Each row of a before or after table is a point. The points were changed in one or more steps. Then noise was added and the rows were shuffled. The steps act on columns, c1 being the first. Name the steps. A step turns or swaps two columns, mirrors them in a line or flattens them onto one, adds a multiple of one to another, or multiplies or shifts one. Angles are multiples of 10 degrees, from the lower column toward the higher: turns from -170 to 170, lines from 10 to 170 but not 90. Use the fewest steps. Two steps may share a column if one is a turn and the other turns, adds or multiplies; they go together, in the order done. Otherwise the lowest column goes first.

Before, 8 rows:
[[-51  39]
 [-42 -33]
 [  8  16]
 [-60   0]
 [  1  -2]
 [-33  36]
 [  5 -27]
 [ -2  32]]
After, 8 rows:
[[ 34  54]
 [ 57  21]
 [-13  11]
 [-10  31]
 [  4 -27]
 [ 19  44]
 [ -1  -2]
 [ 51 -17]]
Steps: mirror c1 and c2 in the line at 100 degrees

Before:
[[ -1   3   2  20  31 -24]
 [  9  -5  21   1   7   5]
 [ 12  44 -10   4 -22 -19]
 [ -7  10  10  15  10 -20]
 [ 12  17  15  12 -30 -14]
 [ 25  -1  18   7 -16   9]
 [-14  -7   0  30  14 -14]
 [ -5  15   1  22  26 -29]
 [-11 -13  19  13   1  13]
 [ -6   8 -18  21 -15 -30]
 [ 11  -8  15  18   7  30]
 [ 16   9   9   8   2   9]
 [ -4  13  14  36 -12  11]
 [ -3  14 -10  -1  10 -19]]
After (14 x 6):
[[  7 -19  15  16  11 -33]
 [-15  -6  16   7  24  -9]
 [  2  -6  17  14 -12 -25]
 [ 12   9   9  14  -6  27]
 [ 28  14   2  21  -5  40]
 [  9   6  -9  -1  -3  30]
 [  8   0  20   1   9 -10]
 [ 32  15   3  19   0  22]
 [ 13  15  -1  29 -13   3]
 [-31   1  17  13  10  30]
 [  1 -14   8   8  14   3]
 [-12 -15  11  35  -3   4]
 [-24 -16  -9   1  13  61]
 [-15  17 -18  21  -6  34]]
Steps: swap c1 and c5; turn c2 and c6 by 130 degrees; multiply c6 by 1.3

Before:
[[ 24  -9   0  25  -1   9   4  -2  10   4  -9]
 [-11  -8  -1  17   5 -26  14 -17  -3  -7  -1]
 [ 25   3   2  32  29 -14 -26   9 -10   0 -37]
 [  0   2  26  -2 -29 -16  15 -20 -33  15  -9]
 [-15 -23  46  13  -7  -8  17  -4 -33  20  -2]
 [-16  31  -8 -44   3  16  44  25  27  15  18]
 [-22 -10  18  26  -7  -7  32 -16 -22  26 -25]
 [ 28  23  19 -17  21  -5  42   8   3  43  17]
 [ 20  24 -32  19  16   6 -12   2  -4   9  -6]
 [ -3  30 -20 -17 -16  -1  60  37   5  -2  18]
 [ 34  -7 -17  -9  22   0   9   2 -11  11 -21]
 [-13 -13  24   8 -30 -32  20  -5  -8  31 -18]
 [ 34  19   2  19  28   4  -1  -9   6  -9 -34]]
After:
[[ 16 -14  24   6 -28 -30  26 -28 -13  30 -15]
 [ 10  -8   0  18   7 -28  20 -17  -5  -7   0]
 [ -4  24 -30  21  14   6 -29  33  -4  10  -8]
 [ 11 -23  48  14  -7  -7  25 -50 -43  19  -4]
 [-16   3   0  33  29 -17 -41   6 -14  -1 -38]
 [ 51  20  18 -18  22  -7 -14 -10   3  43  17]
 [ 37  29  -7 -44   4  15  41  33  36  16  19]
 [ 19  -9 -17  -9  24   1 -35  19 -14  12 -20]
 [ 10  -9   1  26  -2  10 -27  -2  12   3  -9]
 [ 13   2  24  -2 -30 -16   7 -45 -42  13  -7]
 [ 25  -8  15  25  -8  -6  43 -35 -28  27 -26]
 [ 12  19   1  19  28   5 -41 -11   8 -10 -35]
 [ 56  30 -22 -17 -15  -2  30  58   3   0  17]]
Steps: turn c1 and c7 by -70 degrees; multiply c7 by 1.3; add -1 times c3 to c8; multiply c9 by 1.3

Before (14 x 14):
[[-30  24   2  15  -2 -11  -5   5  13   8   3 -13  17  11]
 [ 10   9  12   7 -13   8  -9  12  -7 -10  17   7   2 -20]
 [ 13   8   7 -18  20  -4 -15   7  11 -15  15 -14  -9 -11]
 [ -1   4  -5  -3  -8  -6  -3 -12  -8  15 -18 -14   5 -12]
 [ 12  -1   1   1  12  -5 -13  16  26  -2  -7   6 -12 -12]
 [-14  -4   4   2  12   4 -12 -19  -9  -1 -11  10  15  14]
 [-36  -5 -21 -17   7   1 -18 -19  -2   8   3   5 -21 -17]
 [-23 -16  16   8  -2   0   9 -30  -8  14   4  12  15 -21]
 [-32  16   0   3 -12   1   6 -17  -2 -23  -5  22  -9 -25]
 [-16  11  19   7 -19 -30 -24 -10   8   6  -2 -12   2  -6]
 [ -7   6   7 -15  20 -16 -19  26  12   0 -10   6  -1 -24]
 [-27   6  17 -29  -1  -6  24   5  -1  26  23  16  25  29]
 [-11 -15 -36 -25  12  -7  -8  -3  -1 -20  -8   4  18   8]
 [ -5 -11  11 -19   9  11 -22  16  28 -20 -26   2  33   5]]
After:
[[-11 -12  19  20 -18 -35 -23 -20   5  14 -23  -9   1 -51]
 [-18 -27   1  18  -1 -24  -5  11   5  28   1  -5  17 -11]
 [ -8 -11   5 -13  20   3 -15  15   9 -19  34 -11 -11 -15]
 [-11   5 -19  -8   8  12 -17 -38   1  32  10  11 -22 -10]
 [  2  20  18   4  -2  16   9 -59  -1  29   2  12  14 -13]
 [ -1 -10   5  -5  20  -4 -19  53   8   6  11   6  -3 -39]
 [-15  -1  13 -10  10   9 -24  32  30  -9 -17  11  32  20]
 [ 10  -7  17 -41  -1 -29  23  11  -2  37  22  12  24   9]
 [ -1   8   2   8  12  -5 -11 -38  -7  10   0  12  15  16]
 [  9  -8   1   8  11   3 -13  32  26  -9   5   0 -12 -16]
 [-19  16 -36 -22  12 -17  -8  -6   6  -7   5  16  17  -5]
 [-21 -15   2  -1 -14  22   5 -33  -8  10 -16  37  -8 -15]
 [  3  -5  12  11 -17  26 -10  23 -10 -14   4   7   3  -1]
 [  2  -1  -6  -1  -9   1  -2 -23  -9  12 -27 -18   6 -16]]
Steps: turn c1 and c10 by -50 degrees; turn c1 and c12 by -30 degrees; mirror c2 and c9 in the line at 100 degrees; add -0.5 times c7 to c4; add 1 times c5 to c11; multiply c6 by 2; turn c6 and c14 by 50 degrees; multiply c8 by 2

Before, 11 rows:
[[  8 -12  -3 -24 -17  -3  45 -16   5   9 -18 -37  11  18 -17  40  14  -5
  -16   4   8  -5   5 -11]
 [ -7 -27 -29  13  14 -14   8  -3  -4 -21   9   2   2 -31  11   9  30  22
    5  22 -10  -5  -2  -9]
 [ 13  -8 -16  -7   7 -22  27 -38   4  -8   1 -48   9  12   4  45   8 -34
  -12  10  10 -11 -11  10]
 [  8   0  -3  -8   3  14  37 -10 -16   7  20 -29  -7   4 -15  34  -3  -3
  -19   3  16  -9 -25 -17]
 [-15  10   5 -17  -1   3  -1  -4 -12  11   3  12 -19  16 -11 -25  26   3
    9 -20  25  11  22  27]
 [-16  17  -1 -20   9   0  -8 -16   8   8 -26  36 -12  -2   9 -44   7   7
    0  -9   8  23  -6  18]
 [  4 -20  -1  -3   7 -15  -6   7  -8  -1   6   0  -4 -40  39  15  34  20
  -22  31   7  -6  -5   0]
 [ -8  36   0 -23   2 -14  -3 -10  21   6  -9   8 -31   6 -27 -11  25  21
    4  -3  13  10   1  25]
 [-25  21   4 -28  24   5 -23   5   8   0 -25   6   3  35   6 -28  15  24
    9   2  18   4  -1  26]
 [ -9  -1   3 -29  18  -1   1   0  18   1 -10  15 -15  -2   0 -34  -4  31
    9 -13  22   9   6  47]
 [-22  13 -10 -30  15  12   2   3  27  -3   0   8 -26  14  20 -18  11  10
   -4  -7  19  14  15   7]]
After:
[[ 10 -14  -3 -48   7  -2  43 -17   2  -1 -18 -39  12  18  24  40  14  -5
  -17   3  17  -2   4   7]
 [-13  11   5 -31 -14   4  -1  -3 -13  -3   6  11 -20  17  -3 -26  29   5
    7 -18  21  13  19  29]
 [  9   0  -5 -16 -11  13  35  -9 -15   1  22 -30  -9   0  26  32  -5  -3
  -20   3  10  -5 -25  -2]
 [ 16  -8 -16 -13 -15 -23  26 -36   4   8  -1 -48   9  13 -15  44  10 -32
  -15  13   3 -12 -12   4]
 [ -8  36   0 -46  -9 -12  -4 -10  23  10  -9   8 -32   6   2  -9  23  21
    5  -3   6  11   3  35]
 [-26  22   3 -57 -30   6 -26   3  12   0 -27   7   0  35 -21 -29  13  25
   10   5  -1   4   0  16]
 [-16  17  -2 -41 -12   3 -11 -16   6 -13 -28  35 -13   1 -11 -44   6   9
    4  -5  -4  21  -7  12]
 [-20  12 -12 -57 -23  15   3   4  27  -2  -1   8 -26  12 -18 -19  11   8
   -3  -6   7  13  14  -3]
 [ -5 -28 -28  28  -3 -13   8  -2  -5  12   7   1   2 -32 -11  10  29  22
    8  22 -16  -4  -3 -19]
 [  7 -21  -3  -5 -11 -13  -7   7  -8 -20   7  -3  -3 -41 -29  15  35  19
  -22  33  -2  -7  -8 -19]
 [ -7  -1   2 -57 -28   1   1   1  21  -3  -9  15 -16  -1 -31 -33  -4  33
    8 -12   4  10   9  36]]
Steps: multiply c4 by 2; mirror c5 and c21 in the line at 110 degrees; turn c10 and c15 by 150 degrees; turn c15 and c24 by 40 degrees
